Each row is a point. A path goes straight from each point to the next, and from the last back to the first. The post is the endless flat space through its rows: a point in 2 columns, a line in 3, a plane in 4, and so on, so that a path can go around it. How many times does the path go around the post? Going back the other way cancels.
In the rows, zero is written as 128.

Post (2 x 3)
[[143 139 127]
 [ 99  98 140]]
Path (12 x 3)
[[ 80  59 169]
 [140 134 160]
 [132  96 151]
 [122  95 126]
 [112  73 135]
 [144 103 157]
 [107 105 158]
 [ 99  75 153]
 [123 108 127]
 [123 130 119]
 [125 147 150]
 [133 127 168]]
Times around: 1

Post (8 x 9)
[[126 103 149 117 117  79 118 102 131]
 [108 108 115  82 122 105 151  65 140]
 [129 116 129 162 130 201 167 126 131]
 [143  99 121 147 141  89 145 108 124]
 [159 116 128 126 104 205 144 130 118]
 [112 115 120 129 124  89 118 104 104]
 [129 118 125 127 127  71 150 138 122]
 [135 116 134 129 170 195 165 131 120]]
Path (27 x 9)
[[124 107 131 125 152 130 129 121  57]
 [112 104 148 133 142 105 141  74 134]
 [118 119 148 135 128  97 118 107 131]
 [109 109 123 137 129  93 101 105 127]
 [140  94 107 139 151 124 132 145 102]
 [153  85 116 155 143 160 146 117  85]
 [108 124 147 148 143 168 153 142 107]
 [142 117 143 108 149 137 152  94 136]
 [163 120 133 154  73  92 139 106 168]
 [106 107 122 123 151 108 145  85 172]
 [161  76 130 133 156 103 136 120 127]
 [108 119 115  78 111 165 156 129  93]
 [111 119 115  94 130 186 174  75 104]
 [100  86 144 163 146 123 201 105 141]
 [141  93 128 145 170 163 183 156 122]
 [ 78 102 163 139 179 124 124 142 151]
 [130 119 132 186 158 112 142 124 159]
 [142 130 118 175 115  99 158 142 118]
 [117 102 134  63 136  71 189  48 139]
 [120 101 164  96 111 115 146 113 128]
 [ 70 105 122 125 168 157 158  95 124]
 [124 126 149 156 149 153 115 169 119]
 [149 119 111 164 108 110 139  98 162]
 [139 136 144 127 104 149 126 110 134]
 [156 116 104 115  95 150 154 110 151]
 [135  91 139 119 149  69 145 132 156]
 [122  87 121 169 166 114 154 114 114]]
Times around: 1

Post (13 x 14)
[[101 125 135 147 145 155 152 120 135 142 145 109 124 114]
 [126 109 150 149 112 165 142 161 106 135 138 101 146 152]
 [142 150 122 101 108 126 132 124 142 139 125 122 164 137]
 [131 164 101 163 122 164 119 145 143 129 138  94 142 119]
 [136 116 128 134  94 133 133 156  98 103 154 106 112 109]
 [132 113 130 107 122 111  77 148 130 152 128 111  91 101]
 [177 108 131  99  57 138 146 153 133 147  76 135 135 132]
 [152 131  93 107 113 119 150 119 147 144 163 148 162 131]
 [151 101 180 124 145 139 153 132 123 134 110 102 128 112]
 [141 152 150 173 161 120 128 117 114 164 123 136 152 136]
 [158 151 126 154 110 169 116 114 157 145 137 164 163 150]
 [170 147 151 176 133 146 163 108 160 127 155 131 120 151]
 [143 145 111 116 139 168 106 137 109 142 135 122 129 147]]
Path (27 x 14)
[[158 109 190 151  87 141 156 121 130  95  85  98 140 124]
 [148 119 127  57 125 110 149 147 142  72 172  91 140 133]
 [152  99 137 124 108 141 136 176  97 148 160 141 120 145]
 [126 121 136 125 118 123 190 122 134 156 148 115 118 122]
 [101 102 119 130 120 162 166 169 123 143 151  98 116 118]
 [135 162 113 149  97 199 145 138 150 101 178 124 167 196]
 [141 113  94 104  98 191 135 142 112 132 125 128 152 142]
 [153 128 172 207 130 168 138  92 164 120 146 132 127 126]
 [160  90 111  70 147 106 128 142  96 142 137 135 131 133]
 [114 118 123 143  77 111 133 158 113 147 127 150 133 128]
 [144 153  78 144 105 146 112 158 119 161 162 152 133 144]
 [116 129 128 101 139 148 114 126 110 155 139 101 153  93]
 [141 117  93  72 129 160 121 126  95 160  87 103 137 125]
 [164 141 143 165 124 137 123 125 122 125 124 140 111 163]
 [160 181 121 138 145 165 117 129 116 149  99 146 146 158]
 [148 152 125 133 173 192 176 144 164 186  97  58 146 134]
 [147 151  90  91 130 148 152 116 148 168 147 100 193 127]
 [153  97 126 133 111 153 158 151 106 149 115 106 136 153]
 [136 130 152 138 142 153 126 142 140 122  79 106 139 110]
 [ 81  95 123  86 119  78 142 178 113 135 112  80  82  36]
 [165 127 125  95 109 216 170 146 149 111 153  94 118 144]
 [174 114 130 148 103 116 162 105 157 153 127 161 144 100]
 [130  98  84 118  90 176 145 139  92 125 136 129 134 147]
 [138 137 167 188  81 173 106 142 179 113 133 150 179 146]
 [184 142 124  85 144 153 174 106 182 141 119 132 137 133]
 [142 111 135 126  42  98 133 125 154 160 164 182  89 137]
 [122 137 115 132 196 186 146 115  96 151 154  89 132 130]]
Times around: 4
